Each row is a point. The last column is the point's height on a tilted bowl or saddle (a function of degree 2), plus a little noise. Count its main directions that bend up, bend down and stay straight.

Points (18 x 4):
[[ 0.3 -2.0 -3.9  1.9]
 [-5.3 -6.0  0.7  5.2]
 [ 2.0 -6.5 -0.9  6.1]
 [-1.5 -6.8 -0.1  5.6]
 [ 1.7  0.2 -0.4  0.7]
 [ 0.5 -1.0 -3.8  1.3]
 [-1.1 -4.1 -4.1  3.4]
 [-1.2 -3.5 -3.3  2.6]
 [ 1.9 -0.1 -8.1  3.3]
 [ 0.0  1.0 -0.3  0.2]
 [ 2.3 -4.0  1.8  3.7]
 [ 5.0 -1.8  2.2  3.5]
 [ 2.1  2.3  3.2  1.4]
 [-2.7  1.8 -5.0  0.8]
 [ 0.5 -2.0 -0.6  1.4]
 [ 2.9  3.2  3.9  2.2]
 [ 0.3  2.3 -0.6  0.1]
 [ 4.7  0.7  3.8  2.9]]
Directions: 3 up, 0 down, 0 straight

Points:
[[ 0.5 -2.8  3.2 -1.6  3.7]
 [ 2.0 -1.1 -1.8  0.2  0.5]
 [-2.7  1.4 -2.9  2.4 -2.8]
 [ 0.3  0.8 -0.7  2.0 -1.1]
 [-6.3 -0.3 -0.7  0.3 -1.7]
 [-0.8  0.5  2.0 -4.0  4.1]
 [ 5.6 -7.4  0.1  0.5 -0.3]
 [ 1.2  1.0 -3.6  2.5 -1.0]
 [-5.0  1.0 -0.8 -4.8  3.1]
 [ 5.4  6.5  0.3  1.8 -8.8]
 [-3.5  1.4 -0.4 -1.6  0.2]
 [ 6.6  0.8  2.0 -0.8 -3.1]
 [ 0.1  2.8 -2.2 -5.1 -0.8]
 [-1.2 -1.9  2.6 -1.6  3.6]
 [ 3.5 -4.2  4.7 -4.1  4.9]
 [ 0.6 -1.8 -2.1 -1.8  1.1]
 [ 1.5 -1.5 -0.6  3.8 -0.1]
 [ 0.8 -6.8  7.6  3.5 -2.4]
 [-2.5  0.2 -1.6 -4.6  2.6]
 [-6.7 -1.3  3.5  0.6  0.0]
 [-0.8 -4.5  4.3 -0.4  3.5]]
Directions: 1 up, 3 down, 0 straight

Points (22 x 5):
[[-1.3  1.7  3.3 -1.1 -0.1]
 [-0.2  1.1 -3.3 -0.9 -3.7]
 [ 1.4  1.5  0.8  4.4  0.2]
 [-4.3 -0.3  1.1 -3.8 -0.7]
 [-2.0  3.9  4.6 -1.9  1.4]
 [-6.0  4.0  0.9  3.3  0.5]
 [ 6.8  0.4  2.5 -4.4 -6.7]
 [ 6.4  3.5  1.1  2.8 -5.3]
 [ 0.8  0.5 -1.8 -5.0 -4.3]
 [ 2.1 -0.3  2.3 -6.1 -2.4]
 [ 4.0  1.2  4.1 -1.7 -1.5]
 [-4.4 -2.7 -9.0  0.2  4.6]
 [-1.9  2.3 -1.3 -0.9 -2.1]
 [ 3.2 -2.1 -0.8 -0.3 -4.0]
 [ 0.4  0.0 -0.8  2.7 -1.3]
 [ 1.4 -1.8  4.9  0.8  0.5]
 [ 1.1 -1.9 -0.1 -2.0 -3.5]
 [-0.8 -1.9 -0.4  3.9  0.5]
 [-4.0 -6.5 -3.8 -2.8 -0.3]
 [-2.1 -1.6 -3.6 -1.5 -1.5]
 [ 0.0 -2.6  1.5 -2.8 -2.6]
 [ 6.2 -6.1  0.3 -3.5 -5.7]]
Directions: 2 up, 1 down, 1 straight
